Each point is reached from the start by the listed moves, each made once or not at all, plus a little noise. Is the number of moves made odd or even? Then give how often each move was made.

Moves:
(1): [ 24  56 -67 -25]
(2): [-51   3   5  -7]
(3): [  5 -22  -3 -45]
Start: [ 16  -4 -13 -10]
Points:
[ 25 -29 -13 -55] -> odd (0, 0, 1)
[ -2  34 -85 -90] -> odd (1, 1, 1)
[-30  -1  -8 -14] -> odd (0, 1, 0)

Moves:
(1): [ 43 -22   2 -23   9  13  11 -17 -16  -2   9]
(2): [-15  21 -17  12  -2  -4   7 -25  -9  -3   6]
(3): [  8  15  40   3   3  22 -14 -26  -9  27   4]
(4): [ 31 -13  15   1 -17  -9  12   3   9  20  29]
(5): [  7 -14 -11  -6  34 -10  13   4  30   4  -7]
(6): [ 15 -13 -12   2   4   7 -16   0  -9   8  22]
(7): [-20  -8 -12 -16  -4  36  12   9   1  13  16]
(8): [  6   3  20  14   5  -8   1  15 -33  17 -24]
(9): [ 27   2 -16  11  -8  25  -5  -4  15   2 -23]
Start: [  6  -6   8 -14  11   2  -6   7   2  11  19]
Points:
[ 27  20  -5  21   2  15  -1  -8 -23  33 -24] -> odd (0, 1, 0, 0, 0, 0, 0, 1, 1)
[ 30  -4  45   3   3  40  -8 -19 -49  95  68] -> even (0, 1, 1, 1, 0, 1, 1, 1, 0)
[ 80  -4  14 -13  48  47   6 -64  16  45  10] -> odd (1, 1, 1, 0, 1, 0, 0, 0, 1)
[ 47  -9 -14 -14  11  61  21 -17 -38  40   8] -> odd (1, 1, 0, 0, 0, 0, 1, 1, 1)

Moves:
(1): [  9  -2 -11  13 -29  27   3   8  17  -1  17  14 -13  19   1]
(2): [ 18   2  15  -1   8  -4   4 -14  -1 -28 -37  23 -28  -7   8]
(3): [ 12   5  -7 -13   9 -32  -6  12  -4 -10  -9   2  20 -10   3]
(4): [-20  21  -3  16  -7 -23  14   1   5   1  12  -4 -10   5  23]
(5): [  8 -16   9  -2   2   0  -2  10   9  11  13 -13  -7   1  24]
(6): [-14 -14 -10  -4  -3   8  -8  14  -6 -19   4   8 -10  22  21]
(7): [ 7  5 16 -5  9  1 11  4  1 -5  5  0  8 12  4]
(8): [ 9 20 -8  6 17 -2  3  8 -2  8  5 -4 -7  7  0]
(9): [-10   3  18  -4   7   3   7   7  34  13  -4 -29 -19  18 -25]
(10): [ 10   5  21  11 -15   6 -27   4  -7   6   2   6   0   9   2]
(11): [-19   1   5 -21   8   6  -9  15   9   3  -1   5  11 -11  10]
(12): [  5  -3  11   1   1 -11  10  12  -2   7  -8  13 -15  13  -1]
(13): [ -7 -24   6   5  13  -7 -15  -7  13   7 -14  18  15  19  39]
(14): [ -8  -1  -6 -14   1  -7  -3 -17   0  -4  25   4 -20  15   1]
Start: [  3 -11  10  -9   0  -7 -13  -4 -10  -4 -10   0   5   2  14]
Points:
[-27 -48  45 -23   8  20 -10  52  57   1 -11  26 -16  91  65] -> odd (1, 0, 0, 0, 0, 1, 1, 0, 1, 0, 1, 1, 1, 0)
[-38 -38  51 -25  12   9 -61  27  33   5 -21   4   2  60  60] -> odd (0, 0, 0, 0, 0, 1, 0, 0, 1, 1, 1, 0, 1, 0)
[ 43 -21  40 -31  59 -57 -19  -6   5 -23 -23  32 -15  42  95] -> odd (0, 1, 1, 0, 1, 0, 1, 1, 0, 0, 0, 0, 1, 1)

Moves:
(1): [ 31  -7   4   7   3  11  11  -5 -19  -5 -24  -5  10 -15  19   4  16   0
  -6   9  -7   3 -17   5   5  12   6]
(2): [ 15  16  -4   3  -7  -5  -4  15   2 -15 -25 -14  16  -3  -8 -11 -21  -6
  -3   8  16   1  19   7   4  13 -18]
(3): [ -9   1  17   0 -20   7 -20   8   3  16  -7  15   9  15   8   8 -10  13
   8   5   6  13  -5 -10   3 -12   4]
(4): [ -8  -3   4  21   0   2  -7 -10   7  -1  -6  14 -10  -7  -2   8   0   2
   1  12  -3  -2   0   0  14   9  20]
(5): [  1   0   1 -12  12   1   3  -1   3  12  -3   8  12 -12   4  -1  -5 -14
   4   7  -1  -3  -8   5  -7   0 -10]
(6): [ 12   7 -15  -4  -3   1 -12  -2 -20  -6  29  -1   7   5  16 -11   6   1
 -18  -7  14 -10   9  12  12   4  16]
(7): [ -5  12   1 -11  -5   6  23  -3   1  14   6   9   4  -4  10  -2   6  -1
  -5  17  13  -2  -1   3   7  10 -15]
(8): [ 13  -9  -6  12  -7  -5   0  15  -4  11  10  12   9 -27 -13 -13 -13   3
   3  -1  15  13   6  -2 -21  -8 -11]
(9): [ 10  -8  -3  -2   3   8 -22   8  18   0 -13   8  -2  -1  -9 -13  15  -6
  -6  -1  15  -4   7   0   5   9 -14]
(10): [ -3   5  18  -2 -15   8  11  -2   4  15 -19   3   3   0  18 -11   6 -19
   9 -15  18  -9   8  -4   5   5  -8]
(11): [ 11   3   8   2   3 -13  -6   3 -11   4   2   0   1   0 -11   4   1  11
  -1   5  -5  -6   9  -5  10 -10  -2]
(12): [ -3   3  -8 -10   0   5  -5   0 -12   0  -8   8  -1  -6  -7  -7   2 -11
  -5  14  14  -5   6 -13 -10  -8  -8]
(13): [  1  -6  -9  -2   1  -5   5   0  -6 -22   5  13  11  12   6   4   6   0
   5  -2   8 -16   1  -8   6  -7  -9]
(14): [ 13   1   0  16   2  -4   8  12  12   7  -5  -8  -6  17  -2  20  -1  -6
 -17   4   1   1  14  20  -6   0  -5]
(15): [  8  -1   2  -3  12 -11  -6   5   9 -14   5  -4 -15   4  14   3  -2   5
  15   3 -10 -18  -8  -9  -8  -9   3]
(16): [ -6  -2   0 -21   1  31   2 -13   7   6  -1   1  -5  -3 -12   3  -8  14
  20   6 -19  -9  21  -3  -2   4   1]
(17): [  0  15   1   9  -3   6  -7  10  -4   7   4  -1   6  -6 -11   5   8  -8
  13  10   0   3  -3  -2 -10   2   8]
(18): [ -1 -10  -9  -3  19 -15   1   1  -7   6 -17   4  10 -19  -3 -17  14  15
  -4  -1  -7  -2   9   5 -21  15  14]
(19): [  9   7  28   9  16   1   5   0  -2   0   2  11  -4  15   7 -17  -8   5
  11   0   7   8   0   0 -12   0 -14]
(20): [  4   1 -12 -15   0  -6   9  10 -24  24  -8 -19 -11  24  -7   9  -3 -10
  22  23   6  13   6 -20   7  11  -6]
(21): [  3   2 -12 -13   2   3  10  -3 -10  -8 -11   3 -11   4  -2  -3  -4   3
  17  -3  15  -1  -2  24   5  -2 -12]
(22): [  6  15  -2  -1  -7  -9  -1   2   6   1   6  21 -16   9  -2   3   8   1
  -1   8  -9  15  20   2   6  13  -5]
(23): [  0  -8  25 -13   3 -13  -4  16 -24  -3  -6   2   9 -30  -5  16   5  -9
  -5   2  14  -6  10 -14 -10  19 -18]
(24): [ -6 -23   2   3 -21   7 -19  -4  -4  -9   8  -4   0   8 -13 -16   4  -3
  10   6 -28  -9 -11  22   5  -1  11]
Start: [-23  13 -17  -7  13  28  -9  28  13  31   9  -7 -12  12  40  18 -11 -13
 -16  21  10  -9 -18  -8  -8  13  11]
Points:
[ 45   6  -7 -20  16  33  -6  52 -14   3 -34 -13  -1  51  61 -23   2 -29
  26  85  29 -35 -20  -8   9  53 -42] -> odd (1, 1, 0, 0, 0, 0, 1, 0, 1, 0, 0, 0, 1, 0, 1, 0, 0, 0, 1, 1, 0, 0, 0, 1)
[-22  13  46 -42  26  54 -26  51   8  72 -21  31 -36  25  45  31 -17  -1
  43  90  38 -16  14 -62  -4  55 -26] -> odd (0, 0, 1, 1, 0, 0, 1, 0, 1, 0, 0, 0, 0, 0, 1, 1, 0, 0, 1, 1, 0, 0, 1, 0)
[ 43  13 -20   1  -8  39 -44  66 -29  36 -46 -41   7  19   1  -1  11 -36
  12  80   6  -9  -7  -3  17  47  -2] -> odd (1, 1, 0, 0, 0, 0, 0, 0, 1, 0, 1, 0, 0, 0, 0, 0, 1, 0, 0, 1, 0, 0, 0, 1)
[  7  37 -24 -27  -2 -10  -7  95 -55  55 -48  24  23 -35   7  -7   2 -58
  20  70  85  -3  63 -56 -51  69 -49] -> even (0, 1, 0, 0, 0, 0, 0, 1, 0, 1, 0, 1, 1, 0, 0, 0, 1, 1, 0, 1, 0, 1, 1, 0)
[ 30 -12  20  -5  20  56  -4  19   4  65 -34  88   9 -31  41 -48  32  -2
  24  73   8 -34  27  10 -11  66 -24] -> even (1, 0, 0, 1, 1, 0, 1, 1, 1, 1, 1, 0, 1, 0, 0, 1, 0, 1, 1, 0, 0, 1, 0, 1)

Moves:
(1): [-16   0   9 -18   2   1 -11   0   4   0   5  14  -5   8 -15  -7  -1  30
   7   8  -3 -10  -8   8  13]
(2): [  4   9   8  -4  -3   4 -11  -3  -7   1   8   0  -6   1  -2   2 -13   0
  -6  -5   2  -2  -2   0  -3]
(3): [-14 -12   2 -17   6   7 -23  -6 -10   3 -15  -2  17  -4 -17  -1  -8 -11
   3 -21   3   7  -3  -9  18]
(4): [  4  -2  13  17   5  -3  -6  13  -7  15  -7  -8  -8   0  -8   5  12   1
   6 -16  13  -2  -1 -12   0]
(5): [  5   8  -3   1   6   0  -3  11  -6 -20   3   3  -5   7   6  -6  -8  16
  -2   4  14  -4  -9 -14   5]
(6): [ 10 -12 -13  -8   3 -11   3   4   0   8  -3   7   4  10   2  -9  -1  -7
   1   7  -9   0   8  -7   7]
(7): [-14  -4  14   0   8   0 -16 -12   2  -7  15  18   1   4 -17  16   8   6
  17 -14  16  -3 -25  17  -6]
(8): [  2  -3   8   6 -11  -9  -6   5 -10  -3 -11  -5  -7 -15   1 -17 -11   6
  20  -5  -5  -3  -1   4  -8]
(9): [  3   3   3  -3  -9   2   2  -5  -5  14   0 -17   5  -4  -8  -3   3   0
   4  -8   7  -4  -9   4   0]
(10): [ -3  -5  -6   0   2   3   7  -8  -5   2  11   2   4  -4  -2   5  10 -13
  -7 -23  -7  10  -3  -2  -4]
(11): [ 13  -7  12 -21  -8   0  -3   6   9   0   6   6 -12  10   2  13   8  16
   1  -6   0  -5   1   4   5]
(12): [  6  -5   1  -2  -6 -15 -12 -15  16   7  -5  -5   6  10   1 -10 -13   7
  -6   5   8   2   0  -5  13]
(13): [ -2 -12  -1   8   8   5  11   2 -13   6   5  -3 -11  -3  -2  -4  -6 -11
  -8   1   3   6   5   0  -6]
(14): [  5   3 -15   4   2   1   9  16   9  12 -11  -3  -1  11  25 -14 -15  -5
  -8  -3  -5   0   3   9  -7]
(15): [ -8  -2  -8  -2   0 -12  10  -2  -2   0  14  -2  -4   0  -8  13  -8   5
  -1  -5   1  -1  -9   0  20]
(16): [  1   1   6  -1   7   2   5   6   2   9   1  -1  19  -9 -10 -21  -1  -5
 -16   0  18   2  16  -1   8]
(17): [-15   2   1 -10  -2 -11 -17  -7   1  10  -2 -12  19 -12 -10  -9  -8 -12
  -6 -18  15 -13  -2 -21  -3]
(18): [  4   1  29   8  -6   5  -2  -8   3  10 -18   7  -8   4 -11   6  -8   3
  28 -17   8  -1  -4  -1 -26]
(19): [-26  -2   4  -3  20   8   7   4  -5 -13  24   6  22   0  13  14   5  -3
   0  -5  -4  13  -2   2  -3]
(20): [  1   6  -7  -4 -12   1   7   3  -3   5  -5  -8   1  -1  -2  -3   1  13
  -2  -3  -2   2  19   2  -3]
(21): [ -3   5  -6  -2 -11  12   3  -5   7 -12  20   2  -6  13   5   2   6  -1
  23   4  -7  -4 -12   7  -4]
(22): [  3  -4   1  -3  11   1  -7  -2   0  -1   5 -13  -2  -4  -5  -3  -2   3
   7  -3  -9  -6  10  -7   4]
(23): [-10  13   9  -4  30 -11   2  10  10  -9  -6  -2 -13  -4  11  -6   8 -17
   6  -4   9  27  15  -7 -28]
(24): [  4   4  -4   2   9  23  -2  11   1   6  15  18 -12  -6   6  14   3  -1
  17 -14   6   9 -11   1 -15]
Start: [  3  -1  -5 -26   9   6  -9  15  11   6  -7  14   2  11   0  10  -5 -16
   9  -4  -7   9   0  13  -4]
Points:
[-14  21 -15 -38   2  17 -16  37  18  22  23  -8  42   7  26 -41 -43  -2
  35 -47  39   8  -8   2 -22] -> odd (0, 0, 0, 0, 1, 0, 0, 1, 1, 0, 0, 1, 0, 1, 0, 1, 1, 0, 1, 1, 1, 0, 0, 1)
[-18 -13  19 -51  23  12 -22  32  -1  34   8 -24  -8  19  18  -6 -18 -35
  36 -92  10  55  11  10 -33] -> even (0, 1, 1, 1, 0, 0, 0, 1, 1, 1, 1, 1, 1, 1, 0, 0, 0, 0, 1, 1, 1, 0, 1, 0)
[-33 -33 -16 -77  64 -23 -48   7  24  44 -22  -3  22  18 -15 -47 -40 -54
  -2 -53   0  30  25 -28   3] -> even (1, 0, 1, 0, 0, 1, 0, 0, 0, 1, 0, 1, 1, 1, 0, 0, 1, 0, 0, 0, 0, 1, 1, 0)
[-31 -24   9 -94  38 -33 -32  32  27  26  -8  10  16  33   7 -13 -39   4
  37 -41  -3  33  -5  14  30] -> odd (1, 0, 1, 0, 0, 1, 0, 1, 1, 0, 1, 1, 0, 1, 1, 0, 0, 0, 1, 0, 0, 0, 1, 0)
[-24 -22  24 -51  32  22  -5  42  18  44  42  72 -13  46 -17  64   9  26
  69 -95   8  21 -32  33 -22] -> even (1, 0, 0, 1, 0, 1, 1, 0, 0, 1, 1, 0, 0, 1, 1, 0, 0, 1, 1, 1, 0, 0, 0, 1)
[ 21  -7  69 -55  -6  -2 -64  27  -8  26  -9  16 -39  31 -56   7 -18  70
  89 -62  25 -28 -22  12 -15] -> even (1, 1, 0, 1, 1, 1, 1, 1, 1, 0, 1, 0, 0, 0, 0, 0, 0, 1, 0, 1, 0, 1, 0, 0)
[-21   4  39 -70  24  -4 -39  48   3   2   4   4 -17  16 -40 -16  -6  23
  61 -52  43  12 -19  -5  27] -> odd (1, 0, 1, 1, 1, 0, 0, 1, 1, 0, 1, 0, 0, 0, 1, 1, 0, 0, 0, 0, 1, 0, 1, 0)
